Rows are points. The window is the flat piece filled in between its corners: a triangle in 3 columns, a solid with four corners in 4, and so on. A path goes straight from each point to the next, and from the last back to the first. After which points does the path pass through the window?

Window, 3 rows:
-8 -58 9
-20 334 36
7 -222 -218
Path:
(1): 117 -218 -230
(2): 211 353 136
(3): -113 274 -20
(4): -100 -204 -246
(5): 182 -138 -86
(6): 109 139 10
(7): -153 76 13
(8): -152 -165 -160
Through the window after points: 2, 4, 6, 8

Window, 4 rows:
147 15 -11 98
164 0 315 134
-74 -260 -288 -254
-3 144 217 124
Path:
(1): -94 -308 -125 131
(2): -34 -35 237 379
(3): 45 165 191 1
(4): 308 176 310 -53
(5): 33 -108 248 226
(6): -60 -130 -1 76
(7): 36 77 13 -161
(8): 94 -25 132 -62
(9): 3 -189 -26 195
(10): -15 -148 -220 270
(11): 187 69 122 -210
(12): 251 -34 -161 -194
Through the window after points: 2, 4, 6, 8, 10

Window:
-93 -109 -100 513 -324 105
99 200 156 -153 83 -208
-210 197 -5 -208 24 -270
-50 49 74 -244 -319 -167
29 -65 -278 249 -205 150
46 -143 87 -188 73 -305
Path:
(1): 50 79 -73 63 -130 -220
(2): -300 -167 170 -93 -105 53
(3): -31 110 280 -278 93 76
(4): 28 31 -127 -102 -11 -381
(5): 8 95 -162 45 -160 -103
(6): -180 -123 -70 113 -37 98
(7): -192 -33 15 -112 -30 -41
(8): 178 59 -83 18 -122 -337
(9): -69 223 -191 249 -43 -332
(10): -18 -33 123 -221 69 64
(11): -51 33 307 -111 29 40
(12): 42 114 -147 -10 -230 -293
(13): -17 12 -72 202 -223 -156
(14): -121 -91 34 -100 -338 249
(15): -208 -2 153 -181 47 70
(16): 289 123 -199 162 -191 -264
Through the window after points: 1, 5, 7, 11, 13, 15

Window:
-181 165 47 -170 95 531 -29 -27
-196 -2 -262 103 37 -194 190 65
0 45 83 -234 -92 175 -28 -209
-13 283 96 -168 231 105 -224 -99
-14 110 -90 389 -148 -123 20 2
90 -140 2 298 59 -187 359 225
-96 -299 -182 363 104 -113 -3 -25
559 502 -235 -309 42 303 -193 -150
Path:
(1): -10 -220 -38 -108 -205 14 -51 149
(2): -208 156 -32 280 278 -9 216 -262
(3): 51 147 51 72 62 126 46 -228
(4): -44 -10 -71 18 -4 179 -295 312
(5): 118 22 -104 21 91 -147 -79 113
(6): -53 268 26 190 54 -65 141 -214
(7): -58 -10 -3 64 85 65 104 -182
(8): -133 143 34 -45 1 -67 -191 267
(9): 37 42 -72 66 11 -5 -91 173
(10): -109 92 -150 239 185 -118 310 -161
(11): 9 142 -122 115 195 -57 148 -59
(12): -193 1 -184 -55 -172 -61 -83 96
(13): -178 30 -24 -59 -47 170 -105 310
(14): -34 42 92 44 138 116 159 -330
(15): -19 231 -63 208 163 -112 294 -115
(16): 126 -233 104 -19 4 41 -135 325
Through the window after points: 11, 15

Window:
-50 159 269 309 -58 -80 -74 -92 95
-199 -363 -343 21 98 -456 -1 89 220
233 24 172 186 34 120 -176 -41 -27
12 -22 219 384 -250 -156 -368 100 -75
-45 9 -142 -143 -73 119 40 -156 -156
-21 118 118 -307 -151 -130 -111 -132 141
90 291 -28 -35 -131 -340 229 -20 47
260 -225 273 -315 -318 103 274 -4 170
-38 103 -132 -75 83 189 69 107 351
Path:
(1): -181 -71 -11 -253 188 -242 127 217 154
(2): 44 21 81 -109 -32 -95 121 144 -10
(3): 144 74 93 88 -378 -177 -31 -230 235
(4): 148 -53 -238 222 -295 -353 -106 -129 259
(5): -219 -14 98 -185 202 -117 162 129 -53
(6): -165 -30 252 -234 158 -331 84 52 -77
(7): 77 -8 -65 -22 -176 31 69 -77 76
(8): 89 99 42 80 -215 -116 -81 -171 291
(9): -194 -52 200 117 154 -79 50 139 -123
(10): -238 90 67 72 226 -67 7 266 37
(11): 101 93 -22 191 -178 -102 -133 -227 132
(12): 16 24 -30 -48 -154 -118 -88 -114 148
Through the window after points: 2, 4, 6, 8, 12

Window (11 x 11):
294 -24 -7 -344 -42 -273 -227 -229 -289 -2 360
4 -279 104 277 133 351 344 134 20 216 -249
-37 69 70 104 248 -125 147 52 21 128 14
-158 -158 3 -19 167 -75 71 -240 -74 -99 70
-107 -102 376 305 191 -78 -527 -51 155 -309 20
94 227 -188 74 -47 357 -196 -166 8 464 215
-83 -245 -167 219 -175 -329 -27 215 34 -394 11
-454 -254 -40 126 32 -44 -267 244 -12 132 -148
-310 83 43 -160 36 118 23 153 -121 -212 -126
127 -91 -59 324 -277 -367 -337 -216 53 -21 -150
366 55 -204 -130 -83 125 119 10 486 136 39
Path:
(1): -37 -51 -64 112 322 -103 -265 36 -10 -203 -244
(2): -60 11 -89 125 184 -30 -242 76 -72 -274 -74
(3): -144 -110 264 114 -81 -91 -118 -48 133 74 5
(4): 7 -22 54 -30 -105 -25 -151 -53 14 92 203
(5): 157 89 -150 52 152 54 -125 -124 -44 116 25
(6): -177 14 -133 209 247 30 -202 37 -163 80 -106
(7): -176 -298 255 32 -409 -101 -52 24 80 -73 70
(8): 36 3 194 -130 -447 -169 138 195 230 82 179
(9): 127 -50 -285 84 251 95 -142 -130 66 -90 -134
(10): -1 -217 -36 66 124 -25 -164 81 60 -67 -80
(11): -202 92 142 177 -321 50 -13 -136 30 -47 81
(12): 64 -4 170 12 -105 -55 33 -66 45 -21 252
(13): 158 -33 -186 -64 100 -78 -169 -117 -29 -74 -16
(14): 72 -35 -190 15 294 119 -141 -84 59 -44 -128
(15): -76 -169 92 53 -99 -73 201 -60 56 23 99
(16): -88 -197 130 134 -98 -179 61 5 79 -127 70
Through the window after points: 2, 4, 8, 14

Window:
-263 0 96 40 81 177 -3 -50 -280 -86 -143 -159
118 -94 -119 -40 138 92 -106 250 -308 -268 -99 -30
81 152 -396 -204 -161 -142 147 -209 -208 -108 -7 -121
-157 -450 37 -35 -1 -92 -222 39 25 144 189 51
54 435 -186 -132 -54 -52 178 212 233 -214 -47 -58
-68 288 504 -173 -58 -147 -50 189 70 -37 -232 -34
123 -124 210 73 -140 400 -94 -22 -75 -163 88 91
28 -196 158 -119 264 -278 -93 -121 71 51 -17 -193
206 -448 -213 -137 -66 31 42 165 105 107 32 -141
-28 -40 69 79 -48 60 -379 -197 -149 159 -2 -343
350 125 -88 31 86 -192 214 73 2 159 -103 135
99 24 -238 92 -8 -230 276 379 -191 -449 -70 -215
Path:
(1): 36 -6 120 -42 32 109 33 123 -73 8 70 -241
(2): -84 -79 -76 -33 -92 -176 -113 -108 -37 -256 -348 266
(3): 63 -13 -142 -13 -255 -111 117 50 28 -108 -289 13
(4): 144 131 -226 -215 228 -26 4 -167 -338 -24 310 -177
(5): -52 -72 50 -103 -12 -58 -65 62 -74 57 138 -60
(6): 63 -328 -184 82 -26 -60 -91 25 210 -74 -219 37
(7): 132 -230 -360 104 -163 10 -172 -132 112 -105 -188 158
(8): -12 -137 19 -151 147 -47 103 143 -162 50 205 -294
Through the window after points: 1, 3, 5

Window, 14 rows:
32 95 -163 -135 110 -170 179 -140 287 91 137 330 252 -48
47 -215 -64 66 161 37 -132 -324 -309 -96 45 -218 434 87
359 -158 -52 383 181 189 73 211 -384 -34 138 -28 215 174
-239 310 136 -94 -166 208 -30 584 63 253 185 -452 -57 272
283 8 18 100 319 -154 38 18 -234 101 109 -252 -180 14
191 -64 107 -343 92 -430 -93 57 -222 264 270 27 435 36
274 102 -114 -28 237 -20 -20 38 25 -125 19 178 -31 261
-80 68 18 46 -147 176 -204 293 -67 -166 265 80 -191 -49
82 42 246 243 -171 17 18 177 -295 -140 127 40 -125 156
194 156 9 3 62 -92 -237 138 173 297 6 107 148 67
-257 6 -171 -17 -12 -258 -148 50 57 -247 -52 191 251 -76
-7 15 -204 -74 291 43 -242 -152 -576 351 -242 128 -338 -83
-192 -319 -32 58 -34 54 -23 124 212 -138 54 -158 149 238
-290 -48 68 -39 527 -32 -281 -51 38 206 -34 -69 182 181
Path:
(1): -37 32 75 -12 117 -10 -55 126 -36 -77 -40 15 -8 -33
(2): 113 -6 -92 169 -20 44 -279 117 -195 206 446 25 86 310
(3): -225 29 -290 154 152 -127 -178 11 -130 160 225 -96 159 367
(4): 181 6 129 -36 35 18 3 73 -141 -99 -76 148 -39 -92
(5): 216 -38 90 -103 234 18 -1 62 -143 -3 -1 74 62 -60
(6): -7 13 -172 271 135 -151 -60 8 -110 90 197 -199 57 241
(7): -28 -4 -91 228 -163 -172 -118 -27 -149 -37 432 -26 -68 238
(8): 274 -46 199 117 224 265 90 315 -299 -33 -198 23 175 14
(9): -36 -6 145 -121 184 61 -45 77 -40 -50 -50 48 106 -3
(10): 16 -20 -258 142 33 -188 -257 62 -270 174 97 -73 -9 193
(11): -45 42 -15 -20 120 -145 -54 83 -48 151 203 -31 165 216
(12): 196 54 69 -222 132 115 -121 142 7 -14 -152 16 60 -113
(13): 46 -106 105 -66 131 30 -41 54 -174 -66 -39 -9 153 96
(14): -16 61 -213 156 123 -112 -77 124 -207 191 315 -70 -27 146
(15): -19 -131 -178 59 106 -76 -119 -169 -144 34 208 -93 311 257
(16): 16 -34 202 -75 126 44 -67 126 -88 -125 -191 -62 117 -182
Through the window after points: 1, 3, 5, 7, 11, 15

Window (14 x 14):
199 0 7 257 -191 -465 35 -30 -83 327 27 69 254 105
23 -113 215 -102 106 -32 -219 275 10 77 -119 199 450 6
1 96 223 15 -346 3 -370 140 254 88 -287 86 -118 296
96 185 -108 197 -323 250 148 131 91 -290 4 159 -224 -114
42 266 -16 283 -43 -307 -345 366 94 159 -93 194 -179 45
206 76 -13 -11 299 -65 -251 14 287 -44 -297 -125 94 38
0 263 349 -40 197 115 -385 114 170 320 166 -61 61 -109
6 -38 77 106 128 -150 9 -90 -258 342 -408 77 58 23
-8 176 -81 -314 244 146 -116 117 -21 210 -92 225 243 -20
-193 105 -127 -202 -144 278 -21 -261 -73 -447 -167 39 133 -268
-85 89 1 365 -201 -141 147 4 144 150 -11 288 251 23
-281 101 109 -46 -13 217 -95 60 90 2 149 -315 331 252
-123 306 143 -197 50 90 161 24 106 -210 -131 83 -282 13
64 -60 -79 67 239 -57 -74 145 284 40 215 291 -223 -74
Path:
(1): 64 138 70 188 215 -25 -215 47 37 43 88 79 192 214
(2): -82 69 97 -177 -71 54 -66 49 194 132 -277 -128 -3 -187
(3): -40 -29 -18 13 111 -146 121 265 130 162 -58 -202 -43 -133
(4): 53 232 24 93 -24 82 -192 -121 109 5 7 291 -2 89
(5): 218 219 63 212 113 -65 -82 114 -6 36 -51 289 -48 305
(6): -64 40 -2 26 -36 -37 -150 136 163 78 -51 73 -57 -94
(7): -63 -30 -128 52 -51 -196 -150 250 97 222 -201 -11 -28 -127
(8): 73 235 277 63 69 54 -215 58 -24 -105 -12 306 222 155
(9): 72 245 145 161 109 118 54 -61 36 27 6 241 202 372
(10): -23 -22 -13 7 -57 -243 -188 260 106 242 -138 -7 -51 -231
(11): -78 52 40 -71 -63 -241 119 149 269 235 -182 -46 185 -144
(12): 88 135 88 171 89 6 -197 106 -13 78 12 158 -102 181
Through the window after points: 1, 5, 7

Window (14 x 14):
105 -136 249 -239 -450 -62 -25 -135 -28 -19 157 -25 199 -169
8 180 -216 -67 -123 182 -277 159 226 -126 60 -445 10 -97
293 46 -151 -424 133 22 -163 49 -99 229 -134 -173 191 179
-246 -204 -210 -258 -178 -266 66 -77 -109 9 12 149 95 124
188 -11 76 -25 -311 -94 33 53 -6 -169 27 -161 -60 225
184 251 183 -359 137 86 -72 -262 -302 -229 16 -64 -63 -140
-180 -124 233 -228 107 -68 126 26 -86 -206 -318 -47 -159 75
45 132 394 -31 203 -83 52 -240 35 256 -75 -142 -266 -67
-237 33 -19 9 -62 -103 -395 -552 -303 -215 -464 29 -46 91
511 170 -25 178 -53 9 -236 -37 -234 -302 -66 44 386 78
-99 -128 -193 -84 -235 172 -15 -17 -5 64 51 -261 219 189
336 47 284 -131 -18 104 -62 -3 -236 49 110 123 -201 -179
161 -105 -129 3 -40 64 -72 -113 224 -86 -32 103 -18 212
28 136 365 -334 -170 -72 253 -32 -192 56 -147 264 -27 38
Path:
(1): 98 57 46 -252 -8 99 -374 18 -76 21 -38 -96 48 161
(2): 54 8 -90 -81 -132 -84 75 -180 -77 -73 -160 -135 51 6
(3): 147 90 -28 -148 -124 -42 204 -160 -57 190 -20 81 -60 -164
(4): -108 -107 258 -250 -17 -43 -184 -24 -89 -91 -55 -96 -37 180
(5): -43 62 130 -138 -153 -221 -347 -64 -131 -45 4 59 -1 254
(6): 35 -17 -83 -149 -38 214 237 -231 -12 -62 -271 -219 85 -146
(7): 175 13 -39 -35 -97 -10 256 143 -101 55 -281 -112 -262 -111
(8): 97 4 195 -229 -132 2 -70 -65 -40 -66 150 5 139 90
Through the window after points: 1

Window, 14 rows:
-37 -74 334 133 46 -71 -312 -31 132 137 -284 -202 -65 312
-169 5 -73 -70 -27 11 113 77 444 -131 406 -28 23 -384
193 86 -213 82 -22 41 -222 -103 15 146 138 101 -100 40
124 74 -41 -32 -201 -25 51 -218 -51 -106 35 -230 -98 -130
-110 24 -356 -272 76 -99 362 -237 335 160 365 -174 136 -274
218 83 108 -293 -82 -89 28 50 38 109 125 43 -142 75
-55 306 492 83 125 229 -178 -229 251 26 -96 -48 54 196
-178 110 -14 -150 72 -45 -151 -52 -296 44 28 -19 -119 55
-50 83 -126 -1 8 -180 359 -39 249 -16 127 139 292 -336
167 -41 357 5 239 203 -284 -20 -65 -18 -89 -243 227 207
-58 -18 244 178 0 348 107 52 101 77 -27 -49 -53 264
40 321 -83 -4 -140 -90 -69 138 -55 160 164 -243 50 73
-22 188 -295 -157 256 3 396 51 432 11 77 -127 -3 -563
-33 -2 435 51 6 239 -163 -77 67 340 -110 -134 99 -134
Path:
(1): -8 167 -47 -101 -59 84 34 -1 198 35 54 -66 97 55
(2): -175 233 -32 -244 -123 149 -163 84 57 65 -126 -259 106 24
(3): 204 -36 188 211 199 -83 78 -154 197 99 168 -23 -174 -74
(4): -12 121 274 -90 37 -106 250 -17 90 98 351 -282 -52 -42
(5): -78 144 -179 22 -20 176 -268 34 207 -22 -238 79 211 -95
(6): -101 45 7 -76 -55 153 -52 -105 102 -104 -163 163 85 -125
(7): 74 192 84 66 90 -76 47 -54 185 166 256 -139 35 6
(8): 58 218 520 203 189 -50 232 -97 -11 401 122 -136 62 82
(9): -11 -34 -11 -158 -32 300 -402 -54 183 -232 -134 -115 83 3
(10): -61 -75 -280 -146 -172 74 -149 19 288 97 -155 14 149 -107
(11): 13 138 213 -51 131 -30 177 -81 102 78 168 -176 -15 -111
(12): -59 25 35 83 76 -188 182 -171 102 164 171 -54 -43 -311
Through the window after points: 6, 8

Window, 14 rows:
-34 -249 72 -36 -236 234 76 -132 245 -39 -177 115 -381 -142
113 -90 81 -174 -189 -195 341 -8 306 266 80 -208 -353 19
99 -92 -351 -64 76 38 175 -142 -52 127 199 -294 145 -70
-91 -186 -13 242 3 -420 212 -47 183 -29 -202 -38 -23 162
-154 297 25 171 -81 139 -277 152 223 157 -157 -65 133 60
216 38 -82 224 -182 87 119 -139 -67 -159 32 -19 192 -132
-57 2 32 -128 165 -29 198 -29 315 211 165 263 211 53
-323 -83 196 -215 33 -135 299 -150 -165 47 289 -30 142 -125
43 -110 70 -94 254 -215 -389 26 34 -403 364 226 -264 123
-135 18 110 -190 21 125 -41 306 -47 25 247 -183 2 318
101 -177 -8 -84 -153 -176 18 130 185 294 201 -61 88 -26
-88 -62 145 208 195 185 4 144 134 17 314 206 -207 128
54 -87 -160 -195 -223 173 -64 137 310 -242 285 55 54 -443
27 -159 315 34 257 -127 -124 -16 305 101 -76 -262 294 -133
Path:
(1): 167 85 -101 53 137 -168 159 65 -186 129 -140 40 249 -397
(2): 28 -279 105 75 102 -128 -32 343 -38 149 11 44 -322 -353
(3): -73 158 24 -60 -116 -35 68 -184 321 18 71 -132 150 254
(4): -100 46 41 -22 -132 -23 -11 -35 205 -43 266 -95 46 -81
(5): -34 -47 -45 -78 90 127 18 171 35 145 -161 90 92 -87
(6): 137 -31 220 41 114 -123 -86 281 -160 121 -35 49 201 -216
(7): -103 -46 -95 -3 -26 37 87 -100 292 -3 136 -99 -2 111
(8): -6 -80 36 23 -148 131 50 -112 269 -117 258 43 29 136
Through the window after points: 2, 4, 6, 8

Window (14 x 14):
-5 227 108 42 -97 -105 84 -127 -112 -112 -67 -140 -26 -108
254 73 -57 -307 318 531 -17 15 269 -190 69 7 -114 -30
-36 191 -97 69 -121 -148 194 222 -43 -126 171 61 102 -85
-330 -72 109 275 -209 56 144 131 -80 -74 3 -306 -404 -36
500 -266 -486 357 -328 -155 331 -307 102 209 405 23 -350 464
-94 -31 2 -97 92 -95 9 -6 -207 -21 26 -257 -151 280
-146 97 8 182 152 20 -371 87 106 20 192 375 5 -203
93 -122 -270 270 268 -181 -37 43 215 -230 -38 119 -200 -168
199 -117 200 -68 169 108 -126 150 74 135 86 357 -28 -89
-213 -135 -62 -11 47 147 -44 29 -70 5 -101 -255 162 -148
-153 -40 -89 149 90 -174 -321 233 -26 229 -125 -462 -138 -138
-6 29 -98 114 138 47 54 39 -276 133 160 -127 -62 -176
57 141 15 124 -9 165 -36 156 -232 -181 -99 -88 59 34
181 -5 106 122 395 375 202 -30 396 -275 94 -200 -90 124
Path:
(1): 145 -165 29 36 90 3 -197 61 69 -145 153 -2 -196 -189
(2): -162 164 -295 264 239 -78 115 68 56 69 -158 -6 -1 67
(3): -105 31 -315 306 -14 180 185 177 123 114 -148 78 -79 140
(4): 273 -50 93 -73 119 -41 -92 -106 3 -233 296 -130 -104 -222
(5): 376 -176 -82 -109 -101 -49 -113 239 -56 -194 248 67 -202 -51
(6): -224 237 -83 338 196 71 160 -262 142 217 -81 -180 -68 126
(7): -91 147 -197 166 101 96 100 58 147 16 -76 -62 -185 16
(8): 101 -176 102 125 -41 33 13 23 -135 -142 183 -140 -126 25
(9): 200 -238 56 -128 197 22 -199 -34 138 10 203 -216 -174 -190
(10): -247 273 -140 385 -25 40 118 302 -71 43 -245 28 -19 151
(11): -203 -61 -181 86 81 -53 202 95 94 177 -147 -169 -149 92
(12): 302 27 72 44 74 -18 -279 -50 -190 -405 316 27 -20 -63
(13): 225 -395 190 -1 50 -45 -47 -20 -280 -178 269 -88 11 -152
(14): -31 164 -60 65 62 162 29 68 25 83 24 -68 -95 24
(15): -56 159 -105 100 48 94 -31 138 -72 142 -74 -18 -98 14
(16): 102 -84 65 25 103 37 -43 50 -41 -148 76 -25 -28 -14
Through the window after points: 1, 7, 9, 11, 15

Window (14 x 14):
-137 146 -209 111 -37 -128 -155 -39 83 -154 -53 104 57 179
-167 -15 -34 162 -142 -21 -192 97 192 65 203 -2 -133 -273
223 20 103 -65 218 -98 87 -173 89 -69 70 84 -53 19
-54 -219 -53 45 107 130 -135 -87 -86 -135 83 65 212 22
-31 -328 -70 -78 -223 -51 176 -180 -164 9 -156 94 102 79
177 -175 105 173 16 -299 -278 -38 64 51 18 94 58 -20
69 42 148 178 -77 -10 -68 160 209 136 70 -145 172 39
-125 -217 120 -4 -168 112 -83 -452 206 -271 -210 -102 32 218
616 173 250 81 154 67 -49 -2 -394 -289 -178 -14 -152 -93
-476 -38 -35 694 -294 685 -162 -246 159 171 97 125 -413 535
-40 -68 264 210 103 -145 25 5 222 -91 -269 185 191 -135
-354 164 216 -71 31 -165 -275 -91 -46 247 119 -110 43 -36
440 224 52 138 2 5 -64 -280 -212 -56 52 68 129 -222
-22 -8 350 -11 -160 -120 -62 39 91 -234 39 320 170 129
Path:
(1): 234 29 90 -89 -190 -9 -140 -11 131 1 -132 379 189 10
(2): 108 -32 -55 -122 -23 148 -110 27 217 6 -202 112 48 27
(3): 33 102 227 379 -6 -199 -74 -70 -195 -129 176 -49 -37 -116
(4): -21 -150 121 114 -65 -32 80 -133 -144 -80 -30 6 88 82
(5): -59 -200 -267 -102 -231 92 -140 -90 152 113 -84 201 -43 -55
(6): 80 -9 92 66 -119 318 -182 14 -66 151 -47 131 -119 58
(7): 55 35 126 299 163 -396 -18 -248 51 -287 52 -69 57 51
(8): 22 -162 198 212 -50 -154 155 -130 45 -89 28 -13 109 24
(9): -42 102 -121 -180 8 364 -527 -108 134 -75 -93 59 -10 89
(10): 62 140 82 -132 -120 163 -371 -60 209 -82 -200 348 8 25
(11): -189 -104 152 308 -95 25 50 -119 -6 -40 139 7 -18 217
(12): -248 66 66 238 -230 -28 178 -286 -210 -241 151 -109 -97 47
(13): 283 -93 76 -60 67 54 -304 57 85 82 -117 176 118 88
(14): 4 45 -5 -101 -61 74 -242 -83 30 50 -305 269 -123 -148
(15): 39 -108 94 250 36 -143 36 -112 -31 -196 251 -53 104 117
(16): -231 -131 203 283 37 -84 2 -161 -100 -195 165 -154 -61 94
Through the window after points: 2, 4, 6, 8, 10, 16
